Each wall is flat, endless, passes through zero and stands at right angles to its row. A trip goes straight from one point to another. List the walls that it crosses, first one first.

Walls:
(1): [-5 68]
(2): [41 -3]
(3): [44 13]
(4): [-10 -31]
(5): [-63   4]
(6): [28 43]
Trips:
[26 24] to [ 39 -42] -> 1, 4, 6
[-28  21] to [-1  9] -> 3
[49 13] to [ 34 -32] -> 1, 4, 6

Walls:
(1): [-13 -63  -4]
(2): [-14 -15 -76]
(3): [ -5 -76   6]
(4): [47 13 23]
(5): [28 55  4]
(6): [  9  72 -49]
Trips:
[ -2  27 -38] to [ 18 -21  77] -> 4, 2, 6, 3, 1, 5
[  3 -10  36] to [-8  5 19] -> 1, 5, 3
[-78 -16  33] to [-88 -11  36] -> none
[-45 -36 -45] to [ 79 -54  19] -> 4, 2

Walls:
(1): [ 15 -44 -35  -7  23  31]
(2): [-10  26   4 -21  -3  58]
(3): [ 26 -18  33 -14 -36  20]
(4): [ -2 -52  33 -31  11  37]
(5): [-16  21  14 -34  41  -5]
(6): [-21  10 -39  11  16  36]
Trips:
[ 34  23  12  19 -20  14] to [ 23  22   7  25 -20  25] -> 6
[ 31   1 -48   9  20   9] to [-40  34 -24 -21  15  34] -> 2, 5
[-41 -29  41  17  49 -34] to [-37  -5  40  13 -34 -58] -> 4, 5, 3
[-76  20   1 -12   7  36] to [-25   0 -14  25  52  84] -> 1
[-30 -24 -37  63   8 -15] to [ 38  67 -55 -26  51  60] -> 2, 5
[  7  19 -24  36  26  12] to [ 23 -13  19  18 -36  37] -> 3, 4, 6

Walls:
(1): [-62  -6 -21 -39   0 -19   7  -4 -17]
(2): [ 41  17  29 -57  38  17 -66  19 -32]
(3): [-20 -31  -7  13 -18  -9   9 -41  23]
(4): [-40  17  -5  19  -7  28 -56  33  34]
(5): [  0 -25  -8   2   2  32   4  28 -17]
(6): [ 57 -13  15   5  -5  27  43 -42  23]
(7): [ 28   8  40 -44 -17  16  -1  14  45]
(8): [  3  33   3  58 -29  33   0  37 -10]
(9): [  2  39   3  22  19 -16   7 -19   7]
Trips:
[  0 -24 -16 -18 -30  -4  49  87  23] to [-14 -26 -37 -20  -9 -16  20 -52  31] -> 4, 3, 8, 6, 5, 7
[ 17   0  52  10 -67 -12   4  13 -19] to [ 44  -3   6  -9 -16   3 -14  41  14] -> 2, 5, 4
[ -7  17 -15 -65  -5  18   9  -6  33] to [ 20 -14  19 -15 -21 -12 -20  29  -9] -> 6, 5, 1, 8

Walls:
(1): [  0  26 -15 -20   1 -74  22  45 -19  -2 -65]
(2): [ 30 -47 -22 -60  -3  35  21 -15  27  -6 -53]
(3): [-26 -20 -42  12  14  80  23 -13  35 -32 -24]
(4): [ 21  34 -13   4   1  14  31  27  -5  14  16]
(5): [ 56 -10 -20  30  26  62   6 -11  -8  17  11]
(6): [ -5  79  -3 -22 -19  -6 -18 -30 -20 -16  -3]
(7): [ 10 -12  74 -28  20  23  34  21  17  21  17]
(8): [-55 -25  -7 -33 -43 -33  16   9  -8  37 -24]
(9): [ 43 -30  29 -28   9  -9  -6  35  36   8  -4]
(10): [ 26  -6  26  41   7  24 -59  36   5   1  -2]
Trips:
[-30 -21 -51  45 -18  -9 -28 -56  28  17  17] to [ 34   2  -7  58 -22  11 -52  42  19 -22 -30] -> 10, 8, 9, 1
[-21 -35 -56 -14 -59   6  32  24 -15 -40  32] to [-23  -8  34  12  54  16  40  -4 -71 -44 -37] -> 1, 4, 7, 8, 5, 2
[ 56 -10 -15  49   7 -28 -23  24  26  38 -18] to [-41  36  14  20 -19  49 -50 -26  69  19  30] -> 1, 3, 4, 6, 9, 7
[-44  35 -36  -6   8  10  95 -27  44 -36 -15] to [-42  40  48  34 -49  16  53 -73  26 -34 -13] -> 1, 7, 2, 4

Walls:
(1): [  2  -8   0  27  26   5  48  28  36 -36 -29 -45  -9  -5]
(2): [-31 -34  -2 -44  14  -8  56  60  11  17   1   1 -22  -4]
(3): [-65  11  16   7 -52  40 -52 -45  13 -24  39 -43  19   9]
(4): [ -3  50 -55  45 -38 -64  61  30  29  21 -28 -31   8   8]
(5): [ 51  23  -2 -40 -10 -10  13  83   1   0  -3  35  51  61]
(6): [ -3 -24  -6 -19 -18  21 -27  19  35 -13 -11  -3 -48 -14]
(7): [ 10 -25  29   8 -25  -8   0  14  32   1 -35  38  60 -19]
(8): [-47  36  10  22  -2   5  38  15  51  18 -77  -7 -20  33]
(9): [ 50 -24  59  -6  27  26 -32 -15   0 -15  32 -23 -10 -16]
Trips:
[ -7   8 -20   8 -12 -39   2   8  13  22  10   7   6   8] to [-24   4  22   6   6  -7  27 -28   0  -6  26   1 -32 -81] -> 5, 7, 8, 3, 1, 6, 9, 4
[  4 -40 -33 -13  20  20  35 -21  14  62 -20 -19  65   5] to [-35 -63   6 -56   4  -5 -52 -10  -2  14 -18   5  26 -35] -> 1, 4, 8, 5, 3, 6, 9
[  3 -16  46  54 -12  49 -10 -36  29  14 -26 -17 -16   6] to [-32   3   7  59  31  95  72  -4 -59  12  27  23   8 -11] -> 6, 7, 2, 9

Walls:
(1): [ 21  13   9  43 -12 -36  86 -26  46  60  -8 -60  17 -37   2  -5  27  20
  49   6]
(2): [ 62 -66   3  14  13 -29  28 -25  12  58  25  18  37  69  57  18  27   4
  11  27]
(3): [-43 -21 -20 -23   8  64  45  -6 -11  25  43 -16  76  12 -72  -1 -54 -25
  30  17]
(4): [ 18 -11  12  51  16  25 -16  18 -44 -28  45  45 -12   9  47  -5 -17 -13
  56   7]
(5): [ 10  50  15  -2 -42  11  38  40 -81   4  24  35  39 -11  49 -65 -34  19
  33  37]
(6): [ 31  47 -19  19  14  15  65   0  20 -32 -15  34 -10  34  24  18   5  -4
   6  27]
(7): [-14  51 -35  -1  37  32 -30 -53  38   5  24 -15   1 -11  32 -22 -10   8
 -49 -95]
(8): [ 71   3  39  15 -20 -37 -18 -11 -11  72 -15  33  14  19  -4 -43 -48  91
 -20  -6]
(9): [-24  28  21  42  23 -15 -38  58   7  45  34 -30  -2  36 -10 -72 -11 -38
 -57 -25]
Trips:
[ 10  40  11  -8  25 -47  -9  20  63  35  83  28 -10  39  23  37  29  41
  12 -52] to [ 14 -27 -26  37 -34 -12   0  15  88  16 -34 -30 -51 -27 -18   4  29 -16
  30 -75] -> 4, 6, 8, 2
[-28  10  14 -70  -4  21  -8 -25 -15  47  43  30  14  50  18 -23 -33 -60
 -15  36] to [ -5  49  87 -17  37  -7  76   6 -27  50  -3 -42  27  -9  24  10  65 -50
  37  10] -> 7, 6, 1, 4

Walls:
(1): [-19   0  27  -7  -9  75  -5  57 -15  -7 -67 -44  31 -21 -29 -83 -18  49
 -19  21  35 -21  21  25]
(2): [-32 -64   2   4  28  41 -19 -40 -28  66 -20   6 -30 -22 -38   5  18  10
  33  -5  18 -14  48  65]
(3): [ -3 -35  61 -42 -37 -50  18 -17 -51  -8 -13  55   6 -48   9  27  20  -5
 -16 -14  14  18  44  16]
(4): [  2 -17   1  31  17  38 -41 -13 -28 -56 -17  48 -21  25  -4 -36 -11  39
 -35   9  10 -71  29  57]
(5): [  4  17 -54 -30  30 -15 -32 -24 -12  11  -1 -42   5  31  47  19  14 -52
  22  35 -20  30   4  -6]
(6): [-30 -34 -14 -27  29 -24  -3  44  43 -23 -51 -12  65 -17  -2  27 -39  20
   6 -24 -22  44  10  14]
(7): [-37 -38  16 -42 -59 -37  -3 -32  -6 -39  13  52  39 -15  35  68   5  -5
  15 -13   3   9 -56  10]
Trips:
[  2 -10  -4  27 -12  -6  17  17  28 -20  13 -72 -60  -8 -37  20 -47  27
 -60  24 -31 -30 -51 -34] to [ 71 -37  -5  28   9  23  29   9   5 -62 -35   4 -32  11  21  10  26  -5
 -28  42  -3 -29  15 -18] -> 4
[ -8   4 -35  10 -29 -44  21 -40  24  -5  20  41   8  44 -29 -15 -57  31
  -8   3 -50 -42  12  49] to [ -5   7  18   0  -7  -4  31 -19   4 -16  11  25 -33  21   5  -2  61   1
   5  26   1 -23 -13 -17] -> 6, 3
[-19 -25 -24 -11 -26 -42  -1 -38  25  56  20   3   4   4 -10  -5  26  23
 -35 -37  42  33  56  19] to [ 37  -9 -25  32 -33  -9  52   6   0 -14   3  21   9   6 -32 -19 -10  -4
  30   4  16  55  -1  12] -> 2, 7
[ 19  -3  -5  29  -7  41  -5  28  20   3  -9  52  -3  -4  34  -1  35 -36
  -2  39   9 -35 -27 -18] to [ -8 -40   7  27 -16   8  52   1 -44  17 -18 -47  24  -3 -72 -15 -22 -15
 -46  20 -33 -39  -9  23] -> 1, 7, 2

Walls:
(1): [-22   3  29   7 -10   3  10 -13  20  27 -42  66 -52  -7  59 -24  24   2
  37 -48  14 -29 -14 -39   2  33  33  -5   0 -36   0  17   5 -27  55  34
   4 -24  39  -3 -10  -6  -7 -87  16  49   9 -26]
(2): [-22 -19  12  22 -20 -20 -22 -33  19 -65  26 -41  37  36 -28 -15 -17 -14
  64  35 -11 -33  39 -17 -28  -5 -37 -22  -2  -5  35  32 -22  48  35 -11
  11 -31  43   5   2 -48  20   3 -53 -16 -21   4]
(3): [ -2   6 -26  27  46 -18   5  -6  12  28  34  22  19 -52  36  18 -40  27
  13   2 -46 -32  43  22 -10 -12  27 -23  -3 -16   4  -5 -41 -15  -2   5
  10 -74  54 -17  -3  -6 -42   3 -17 -32 -35  42]
(4): [-20   0  20  -4  24 -60 -15  39 -48  24  16 -29  65 -49   2  -9 -39  41
  30  41 -12   3 -15  12  21  14 -39  10  28 -15  25  10 -28   8 -17  13
  50  28  22 -48  10  46  18  -4  41   0 -20 -27]
(5): [  4  -5  -1  47 -43 -30 -18  26  11   4  12 -44 -38  34  62 -15 -16 -64
  -6  44   6  31  37  26  19  -3 -19 -17  50  77  19  -1  -2  -3 -22  -3
   2  40 -42 -15  42 -52   4   4   0 -12  47  54]
(6): [ -6 -16  18  13  26 -75  24  22 -51 -20  20 -22  27 -57 -31  -9  -6  12
   0 -11  30   8  -2 -41  -2 -42  55  -6 -25  55 -37  -2  87  -1  -4  -2
 -12  61 -14  27   0   6   0  24  17 -32  38  13]
(7): [ 26 -29 -20 -52 -26 -10  42  17  -2   8   9 -40  44  41  22   3  -3  28
  25  67 -47   9 -30 -23 -22 -48  40   7  -8 -34 -64  -5  16 -13  51  37
   5 -14  19 -34  48 -24 -34   3 -31  28 -15  -3]
(8): [  9  24   7  23  36  57 -20   9 -41   4  52  18  11  25 -25  23  32 -36
 -48 -48  19  -8   6  21  26  -4 -66   7  26  -1 -55 -22   7   5 -41 -14
  47 -32  27  55 -14  23  50  37   8 -29 -17 -34]
(9): [ 25  14 -55 -46   4  21  -1  44  38 -35 -37  22  28  25 -10 -46  13  19
 -32  89  16  37   1  32 -19 -17   9  48  21  -6  17  -5  47   9 -22 -21
  39  36 -30 -11  25 -31   2 -18 -77 -15  54  -2]
(10): [ 24   7  24 -19  23  13  23  11  -2 -19   2  10 -32  13 -20  -5 -18 -23
 -29 -30  43 -10 -23  17 -12   9  -6  25   8  17  53  92 -11 -36 -24   1
 -14  -3   1   3  41 -57  30  34  11  25  93  56]
(11): [-33 -22   2 -21  -8  39 -37  16   8  27 -43 -39 -66  30  67 -28 -48  47
 -26  21 -27   1 -51  10   6  -9  37 -21 -29 -19 -11  18  11 -51 -19  43
 -12   0  48  -3 -45  40   9  12  88  11  13 -30]
Trips:
[-31  18   5 -21  16  10 -15  34 -49 -10  -2 -33 -15 -27  61   6 -19  -1
   4  24  70   0 -33  17 -16  40   4  23  32 -38 -17 -27  34  28 -29 -18
  61 -23 -15  23  30  14  -3  57  22 -42 -52 -36] to [-26 -42   2  14  34 -35 -16  -7  -9  32 -25  11   2  -9  20 -74  41  17
   0 -62  -6 -24 -11 -51 -12 -36 -37  -2  23 -58 -26  53  30  -4  32  12
   1  -1 -47 -22  30   2  24  51 -42 -70  -1  -9] -> 7, 1, 11, 2, 9, 10
[ 32  34 -47 -22  20  39  26 -45  29 -21 -16  38  21 -15  24  19 -37 -19
  54  -2  12  21  29  21  57  32  64 -64  -8   5 -16  15  81 -45  41 -35
   1   4  33  -9 -66  36 -15 -28  -7 -10  47  53] to [-13  22  22  -1   5 -20 -59  -9  58 -68  -4 -44 -31  -6 -19 -12 -16  24
   2  15 -59   2  55  22  41 -40 -50   7 -41  -1   5   7 -54 -10 -10 -15
  -6  51 -33 -33 -11 -21 -20  28   8 -32  15  -1] -> 5, 2, 1, 6, 4
[ 51  -3  30  13 -11 -36  -2 -31 -40 -66 -22 -44   1  46  27 -54 -14 -17
 -44   2 -15  21  22   0  56 -38 -18 -33   8 -32 -41 -21   3 -25  72   5
   3   2 -40  14  13 -15  11   4 -23  26 -16   3] to [ 19 -48  -2  17   1  33 -31   9   7 -32  39  24  22  25   9 -21  45 -15
 -20  17  17 -23   6  -1  19  15  21  22  -9   0 -15   1  42 -44  19  36
 -30 -28 -11 -37 -44  -6  23  20   3  43   3  15] -> 11, 1, 10, 6, 2, 5
[ 32 -33  -9   8 -41  -4  -2  19  -9  -6 -28  -8  35 -17  13  25  18 -44
  -4 -18 -51 -31  -7  25  57 -11 -12 -12  25  21  10 -17 -43 -26 -39 -27
 -52  -1  51 -46 -40  14  30 -64  -3 -33   3  23] to [-38  44  22  64   7  23  -8  14 -31  16   0 -23  30  41  72 -11 -39  79
 -43 -23  -7 -14 -10   5  48 -13  56 -35   0   8  39  33 -29 -28 -31  16
 -53 -10 -40   8 -26  16 -41 -25  39  63 -48 -15] -> 1, 8, 5

Walls:
(1): [  8 -25   8  62  -8  55 -18 -23  11  29  18 -32 -29   6  -8  39 -13  15
  -6 -30  44  26  46  30  25  52 -15 -24   5  -9  30  10   4 -47  -6  -6
  -1  -3  10   7  16 -15 -25  16 -26  36  34  -2]
(2): [-17  37 -16  23   5 -11 -20   0 -17   9  38 -11  26   5  13 -15 -38 -13
  26  -3 -29 -30 -21 -60  28 -10 -17  29 -30  19 -16  18 -19 -36  55 -35
 -48  23 -69  19 -48 -38 -25  47   4   9  61   1]
(3): [ -2   8   9  -8  35  13  41  25   6 -28  -8 -60  -8  -7 -50  39  19 -26
 -34 -16  -6  30  49 -23   6 -10  -1  15   2 -47 -13  40 -38  -1  12  31
 -14   4  -9  16 -30  -7 -28 -13 -11  -2 -47  11]
(4): [ 28 -43 -15  24  24  -4  -2 -32  20  25  14 -43  36  -8  91   8 -31  32
 -17 -12 -74  22  -7  31   2   2 -27  29  19 -58 -24   6  -2  21 -40  11
 -29  26 -26  -7   2  39  16  11 -24 -26 -18 -39]
(5): [ -9  -2  47  -6 -21 -28   2 -18 -17 -18  12  -6  -8 -23  11 -35 -41 -13
  15 -34  36 -12  17  42 -43  23 -33 -14  -8  35  -6 -31  13  12  21  17
 -46  -4   2  15 -24   8 -17  21 -37  -7 -29 -21]
(6): [ 78   7  -4 -22 -16 -40  23  -7 -27   8  45  24 -12 -24 -24 -10  47  37
 -24  14  -1   6 -81  -7 -15   2  33   9   8  34   5  25 -12 -44  16  30
   9  31 -23  10 -51 -84 -34  23  24 -12  -3   2]
(7): [-13  33 -18  -4 -17  20 -16 -59  14  -7  -4  26 -19  10  16  25  16   0
   7  19  13  30  66   8  32 -12 -29 -21   7 -47 -51  -2  15 -48 -21  21
  11 -29 -16 -39 -48  22  16  16 -48   7  -8  -8]
(8): [ 22 -24  23  33   6  20   8 -24  14   5 -36  49  17  32  48  13  25  48
   0 -33 -17  50 -22  -4  15   3  -8 -16  36 -11  14 -35   8 -23 -13 -25
  19   6 -86 -11  19 -18  62 -11  34   1   2  41]
(9): [-13 -35 -39  14 -24  -7 -14 -72 -14 -16  22 -34 -52  26  18  42  16  22
 -38  15 -35  53 -29 -23 -45  -6  -4  22 -66   2 -13   8 -23 -37  24   0
 -12  10  35  -2 -21  12 -47 -18  32  33  12   2]
Trips:
[  0 -28   8  -1 -33  11 -20   9   1 -13 -25 -41  27  59  42  19  -9 -15
   7 -44  31 -47 -18  34  -4 -42  -4   6  22 -21  57  52  48   4 -42 -13
 -28   4 -41  29  78 -28  18  14  30  13  52 -21] to [  8 -29  15  -6  17 -29 -10  26 -10  17  15  -1  16  22 -23 -20 -24  41
  35 -12 -34 -53 -40  11  18  31  14  13  35  52   8  28 -25 -10 -25 -32
 -24 -12 -13  53  28 -62   3 -10   7  47 -34 -15] -> 6, 5, 4, 1
[  2 -43  15 -29 -18 -61  -1  20   9 -27  43 -24 -74 -12  30  62 -14  21
 -13  22 -18 -49  -5  20   4  -3 -14  -8  -9  40  -5  -5  -5 -17  48  17
 -16  -7  -1 -20   0 -17 -20 -17  32  -2   4  23] to [ 11 -21  26  46   3  -6  10  40 -26  16   8 -26 -34  27  -4  22 -45  -1
 -81 -16 -64 -32   1  17   5 -19  33   0  11  58 -26  11 -40 -27  -5 -16
  16  -4 -12 -29  47  22  35  34  -5  23  32  12] -> 1, 4, 5, 8, 6
[-29  -2  18 -10   7 -30  46  49  31   0 -15  41  31  30  14   4 -30  -3
  14  59  17  43  29  53 -28  -4 -38 -41  -4  -3  -5 -14 -15 -26  28 -45
 -22 -14  34   9 -39 -11  10   7  -5 -31   4  45] to [ 14 -19 -17  -1  37  12  55 -12 -20 -30   5 -16  16 -12 -21 -14  36  38
   6 -16  59   6  58 -49  25  -7   9  35 -18  35  26   4 -14  -7  54   8
 -12  18   7  40  -6  37  95 -69  40 -23 -39  13] -> 3, 7, 5
[-20 -50 -17 -10 -15  29   3  31   6 -11 -43  13  -3  16 -23 -26 -11 -56
   9 -18 -83  51 -52 -22  23  -1  30   4   9  59  23  35   4  31  17  45
   0 -26  -1  -9  52  26  62 -13 -27 -11  74   0] to [ 14 -27  36  -8   5 -30  46 -11 -46  12  15 -51 -31   9 -22  35  21  -2
  24  18 -20  -8  -9   8  -5  18 -12  39  16 -15   5 -44 -11  57 -33   8
  16 -28 -47  -8 -46 -33  34  17  52 -32 -42  20] -> 4, 3, 6, 5

Walls:
(1): [-19 -44   3  25 -25   9  25  32 -42  10 -19 -20  17  -6 -22  32  32 -12
   5  38  87 -63 -49  26  -7   3  16 -40  12  -8  51 -14 -14 -12 -12  63
  14 -13   4  28  62  31  22  13 -21 -10 -50  51]
(2): [ 34  15 -33 -15 -20 -27 -71 -13  16 -17  13 -30 -37  -5 -21   0 -10  59
  -8  34  -6  35  -5 -12 -62  -3  44   9   1 -31  21  31  44  19  13 -37
 -49 -10 -17  11  37  -3   4 -26   2   6  -4  32]
(3): [ 20 -57   5   2  21  19 -48  36 -15 -70  33  52  34 -28  22  22 -29 -24
  42  72  63  34  18  30  33  22 -58 -16 -30  14 -21 -32 -16   5 -11 -17
 -50 -13  20 -58 -86 -47  20 -13  45  57 -26  20]
(4): [-14 -45  -2 -27  33 -10 -19  21  26  34   9  -8 -37  26  -4  14  26  29
   7  24 -20  29  15 -10   6  12  75  13  -3  38 -36  11 -22 -27 -44  67
 -21 -44  33 -10  -2   4 -42  -9  13 -24 -18  30]
(5): [  4  17  27 -17   8   1 -15  15 -55 -42  55 -10 -12  26   1 -41 -34  -9
   0   9  52  -6 -58  34   6   7 -20   0  34  13  47   3 -40  35 -53  -6
  -5 -36 -18  16 -10  -2  41 -13   5  26  51 -36]
(6): [ -6  -4  16  34  28 -37   3  -4  72  25   5 -37 -16  28   5   6  46  57
 -34 -32  22 -83 -49  26   9  13   5 -55 -57  -3  -8  21  15 -33 -54   5
   8  54  -6 -28   2  18   5 -57  72  -2  35  24]
(7): [  3  18  -9   4 -13 -19 -43  41 -33 -11  32  33 -11 -22  16  40   8   8
  18 -20  16   0 -47 -10 -34   9  45   3 -19   1  19  28 -15 -37  -3  28
   0  10 -37 -15  54  15  11  21  51  18 -53 -27]
(8): [ 13  43  50 -12 -28   8  67  33  -8  12  54 -63  51 -70  23  55  31  53
 -29   3  28 -10 -20   4   7  67  82 -80  13  41  32 -29  38  53   9  26
  20 -14 -30  -5 -28  33 -18  -1  10  19 -28 -43]
(9): [-52   5 -11  28   0  30 -17   0   8  69  34  -3  19  11  49  30   6  14
  24 -54 -46  53  63 -48  19  52  10  -5  -1   4 -54  18 -61  23 -19 -25
   5 -60  46 -26 -21  15  15  39 -16  36   2   7]
Trips:
[ 77 -41  11 -39  24 -14  19  -5  26  72  -3   0  20  33  50  -5  -5 -34
  17   6   5   7   3  19  46  46  25  38  12 -41 -63   1 -13  -2 -20 -29
  -7  66 -84  -9  -5  24 -10 -17 -69 -58  -8   2] to [  8 -18   4  12 -16  35  15  18 -46  58   6  -6  61 -20 -71  -1   7  27
 -55 -22 -42  21 -15   5 -49 -55   0  30  -1  44  12 -26 -41   3  65  38
 -32  -6  -8 -53   4  37   0  31 -20  28 -20  39] -> 6, 8, 1, 7
[-12 -56   0  32 -21  31  29 -14 -32  16 -61  31 -29  37   3 -23 -19 -18
 -10  19 -25  11  22 -29   7  -2   3  24  -6 -10   4 -19 -47   8 -18  -7
  -2   6  31  -8 -19 -55 -17 -28   0  10  15 -23] to [-30  11 -37  45 -23 -12 -17  -8 -35 -48  13   6  19 -50  42 -17 -81  33
 -30  14   8  -6  23 -22  -8 -25 -52 -63  18   3  -8 -44  47  25 -43  66
  -8 -25  36  85  30 -36  57 -63 -18   2  -1  12] -> 5, 4, 1, 9, 2, 8
